Every row gives one point. Each table stands for the endless flat space through its points: a line for two points, a plane for three, and so on. The two share one point or none. Which?

First:
[[ 2.6 -1.6  1.1 -0.8]
 [ 1.9 -1.3  1.1 -1.5]
 [ 3.6 -0.6  0.6  1.2]]
Second (2 x 4):
[[ 0.8 -2.2 -1.2  0.6]
 [ 4.0 -0.6  2.0  0.6]]
They share: no point

First:
[[ 2.2  3.6 -3.0  0.6  3.0 -3.4 -3.4  0.2 -2.5]
 [ 3.7  2.2 -1.9 -4.2  0.0  0.1  0.0 -3.3  0.1]
 [ 3.4  2.1 -0.6 -0.2  2.5 -0.6 -2.2 -2.6 -2.7]]
Second, 2 rows:
[[ 2.2  4.9  0.2  1.9  2.5  0.5 -0.6 -3.1 -2.2]
 [ 4.0  0.1 -2.8 -2.3  2.5 -3.1 -4.2 -0.7 -2.8]]
They share: [ 3.1  2.5 -1.3 -0.2  2.5 -1.3 -2.4 -1.9 -2.5]

First, 5 rows:
[[-2.4 -3.3 -2.5  3.5 -0.6  2.0  4.1  0.5  5.1 -0.1 -2.2 -0.2]
 [ 0.1 -4.6 -7.1  3.8  1.7 -1.8  2.1  3.4  1.6 -0.9 -5.7 -2.3]
 [-3.2 -5.7 -2.0  4.3  0.6  3.7 -1.9 -2.4  1.5  2.9 -3.1  1.2]
 [-1.9 -2.8  0.0  4.7 -1.6  5.2 -2.0 -4.4  0.9  0.5 -0.5  0.2]
 [-1.6 -4.8 -2.1  3.9 -0.3  3.6 -2.2 -2.6  0.9  1.7 -2.8 -0.4]]
Second, 5 rows:
[[ 1.9 -3.6 -4.8  4.6 -1.1  3.2  0.7 -0.3  3.3 -1.7  0.1 -1.1]
 [ 2.6 -0.5 -1.1  6.2 -4.2  3.8  3.0 -4.6  0.1  0.7 -0.2 -4.3]
 [-1.0 -5.7 -3.7  2.8 -0.2  1.3  1.3 -1.4  2.4  0.4 -5.4 -3.3]
 [-2.7 -2.8  1.2  0.8 -1.1  0.7  0.4 -2.7  0.8 -0.2 -6.3 -4.9]
 [ 2.0 -5.7 -4.9  4.4  2.7 -0.6 -0.8 -0.5  1.5 -5.2 -3.1 -3.4]]
They share: [-0.1 -3.1 -2.4  3.0 -1.6  2.7  0.8 -1.2  2.6 -0.5 -2.2 -2.3]

First, 4 rows:
[[-3.1  1.8  3.9  2.8 -3.2  1.1  3.6 -3.8  1.5  2.9  1.6  0.7 -3.2 -1.8
   0.9 -3.6  2.3  2.9 -3.1 -0.9]
 [ 0.9 -1.0  2.3  4.4 -2.8  1.5  2.4  0.6  1.9  3.7 -0.8  1.5  0.0 -3.8
  -1.5 -1.6 -0.1  0.9 -3.1  1.9]
 [-1.2 -1.3  3.2  5.3 -2.8  0.9  3.9 -0.6  2.2  4.3 -1.1  1.5 -0.6 -4.1
  -0.9 -2.8 -0.4  1.8 -4.6  0.7]
 [ 2.3 -1.4  0.1  4.2 -3.4 -0.3  1.6  0.4  0.3  2.9  0.2  4.3 -0.8 -2.2
   1.7 -0.2  2.1 -0.7  0.3  1.7]]
Second, 3 rows:
[[-2.7  1.6  2.3  2.6 -4.1 -0.9  4.2 -2.0 -0.6  3.5 -0.5  4.1 -3.6 -1.2
  -1.1 -1.7 -0.4  0.1 -0.5  0.3]
 [-0.9  0.2  4.1  3.8 -2.1  2.5  3.4 -1.4  1.6  3.7  0.9  1.9 -1.0 -3.0
   1.5 -0.9  3.8  3.1 -2.7 -0.1]
 [ 0.0  0.5  2.0  3.2 -3.3  1.0  1.6 -2.3  1.9  2.2  1.8  0.4 -1.9 -2.1
   1.2 -3.3  2.3  1.6 -2.4  0.5]]
They share: [-0.9  0.7  2.6  3.2 -3.2  0.9  2.7 -2.0  1.2  2.9  1.0  1.7 -2.1 -2.1
  0.7 -2.3  2.0  1.6 -2.0  0.3]

First, 4 rows:
[[-4.7 -1.4 -1.5  3.4  0.2  0.0  0.4  0.9  3.7  4.7  1.6  0.7 -2.8 -0.1
  -4.0  2.8 -1.8  0.5  4.3  0.8 -1.2 -3.7  0.1  1.9]
 [-2.9 -6.7 -0.6  4.6  4.2 -2.0  0.6 -0.3  1.7  3.9  1.5 -1.6  2.9  3.2
  -4.7  1.0  1.6 -4.8  0.3  0.5 -3.0  0.2 -1.4 -0.3]
 [-4.8 -2.1 -0.5  4.2  2.4 -1.2  2.2  0.2  1.1  3.9  0.8  0.6 -1.4  2.0
  -4.4  3.8 -0.9 -0.7  3.4 -1.7 -2.3 -2.5 -2.8 -0.6]
 [-0.6 -0.3  1.6  1.2 -0.6  0.0 -1.7 -2.8  4.4  0.9 -0.1  3.3 -0.8  2.9
  -1.4  2.3  1.2 -0.4  4.0  1.6 -3.8 -0.7 -1.6 -0.3]]
Second (4 x 24):
[[-0.7  0.8  1.3  5.3  0.3 -3.1 -0.6 -1.7 -0.2  2.3 -0.8 -0.4 -1.9  5.8
  -3.7  1.9  2.4 -3.7  2.5  2.7 -0.8 -2.0 -0.2 -2.7]
 [-3.3 -3.7 -0.2  1.8  1.4 -0.6  0.1 -1.2  4.1  2.4  2.6  1.0  2.4  0.7
  -2.7  3.7  0.3  1.7  1.0 -0.2 -5.8 -1.2 -2.8  0.7]
 [-1.4 -1.0  1.7  5.0  0.5 -3.0 -0.8 -2.8  1.1  1.2  0.3 -0.3 -0.9  3.8
  -3.4  3.3  2.6 -2.1  1.5  2.1 -3.0 -1.7 -1.9 -2.4]
 [-2.0 -0.4  1.5  4.9  0.5 -1.2 -0.6 -0.7  1.1  4.1 -0.1  1.8 -2.3  3.4
  -2.1 -0.1  1.4 -2.9  4.9 -0.6 -2.0  0.0 -0.2 -2.1]]
They share: no point

First:
[[-1.6  2.5  0.6 -3.3 -2.8 -0.5 -3.6  2.9 -0.7  3.6  1.0  2.5 -1.4  1.9
   3.2  1.2  0.2 -0.5  1.9  0.4  2.1 -3.5  2.4 -1.1]
 [-2.6  1.6  1.5 -2.7 -2.8  1.1 -2.5  2.4 -0.8  2.5  2.3  3.7 -0.9  2.7
   1.7  0.1 -0.1 -1.7  3.0  0.2  1.6 -3.0  2.5 -0.2]
 [-0.9  2.9 -0.2 -3.4 -2.6 -1.3 -3.8  3.1 -0.4  3.9  0.4  1.7 -1.8  1.2
   4.0  1.6  0.4 -0.2  1.3  0.4  2.5 -3.5  2.4 -1.6]]
Second, 2 rows:
[[-0.5  0.8  0.3 -2.9 -1.2 -0.4 -2.7  2.1 -1.3  2.5  1.4  2.2 -2.7  3.3
   3.9  1.0  1.2 -0.3  3.6  1.1  3.4 -4.5  2.2  0.2]
 [-2.3  1.7  0.3 -3.8 -3.3  0.2 -2.4  3.0  0.8  2.8  1.4  2.5 -1.2  0.9
   2.4 -0.2  0.0 -2.7  2.1  0.2  1.9 -2.4  1.6 -2.2]]
They share: no point

First (3 x 24):
[[-1.9  4.4  2.1  3.6 -1.8  2.3 -4.8 -2.2 -4.6  3.6 -0.3  2.6  0.3  3.8
  -4.4 -2.7  3.8  1.9 -2.3 -2.1  0.2  0.1  1.0 -1.1]
 [-0.7  2.1  3.5  3.4 -1.4  1.0 -3.5 -2.1 -2.5  2.5 -2.6  2.1  1.7  3.5
  -2.5 -0.1  3.5  3.0 -4.1  0.1  2.4  0.9  2.5 -0.2]
 [-1.1 -1.4  2.5  2.4  2.2  0.9 -0.2  0.0 -3.2  0.2 -1.3  4.4  5.5  2.0
  -1.0  3.3  0.4  0.5 -0.3 -0.1  0.6 -3.1 -1.2  2.7]]
Second, 4 rows:
[[-2.9 -2.3  2.5  2.7  3.1  4.5 -3.8 -5.1 -1.7  3.5 -3.7  3.5  2.8  6.5
   2.6 -3.0  0.1  4.4 -2.1  2.6  3.3 -1.0 -0.6 -2.1]
 [-1.9 -0.8  1.6  3.2  0.7  3.2 -4.7 -2.2 -4.2  1.5 -2.0  3.0  2.9  5.1
  -2.0 -0.3  2.0  3.9 -5.1  0.0  2.4 -3.0  0.8 -2.1]
 [-1.1  2.0  2.4  1.8  0.3  0.6 -0.7 -1.4 -1.6  2.1 -2.8  4.4  4.7  1.9
  -0.8  0.9  1.8  0.3 -0.7 -0.4  1.0 -0.4  1.2  2.5]
 [-1.9 -1.3  1.8  3.8  0.6  3.5 -5.5 -2.1 -5.0  1.3 -1.4  2.4  2.1  5.6
  -2.7 -0.3  2.2  4.6 -5.8  0.0  2.5 -3.3  0.5 -2.9]]
They share: [-1.1  1.0  2.8  3.0  0.1  1.2 -2.3 -1.2 -3.2  1.7 -1.6  3.2  3.1  2.9
 -2.2  0.9  2.2  1.7 -2.1 -0.4  1.2 -1.0  0.6  0.9]

First (2 x 24):
[[-0.5  3.3 -0.1  2.3  1.0 -1.6  1.3 -0.9  0.7 -1.5 -2.5 -2.7 -1.5 -0.7
   2.6 -1.3  2.3 -0.1  2.6 -1.7  3.0 -3.2 -2.1 -2.7]
 [ 0.5  3.1 -1.1  3.1  1.8  0.0 -0.3 -1.5 -0.9 -3.1 -1.9 -1.3 -1.3 -1.9
   3.8 -2.3  0.7  0.1  1.0 -1.3  3.0 -1.8 -2.3 -1.7]]
Second (4 x 24):
[[-2.6  0.4  1.6  0.9 -1.6 -2.2 -1.5 -2.8  0.3 -2.1 -1.4 -2.2 -2.8 -1.3
   3.8 -1.2 -0.3  0.8  2.4  0.1  4.2 -2.3  0.6 -2.2]
 [-4.0  4.6  1.1  0.1  0.1  1.2 -0.7 -2.0 -2.0 -0.3 -2.0 -5.7 -4.0 -1.3
   3.2 -1.5  1.9  1.9  4.1 -0.7 -0.5 -1.3 -2.2 -1.5]
 [-2.4  5.8  0.3  1.1  1.5  1.0  0.7 -1.2 -1.0 -0.3 -3.2 -4.1 -2.8 -0.1
   3.8 -2.7  2.3  0.9  3.1 -1.5 -0.1 -2.7 -3.8 -1.1]
 [ 0.3  7.4 -0.6  2.7  3.5 -0.2  3.2  0.0  1.7 -0.2 -5.8 -0.2 -0.5  2.9
   5.6 -5.4  2.4 -1.2  0.9 -2.7  1.5 -6.1 -6.4 -0.1]]
They share: [ 0.0  3.2 -0.6  2.7  1.4 -0.8  0.5 -1.2 -0.1 -2.3 -2.2 -2.0 -1.4 -1.3
  3.2 -1.8  1.5  0.0  1.8 -1.5  3.0 -2.5 -2.2 -2.2]
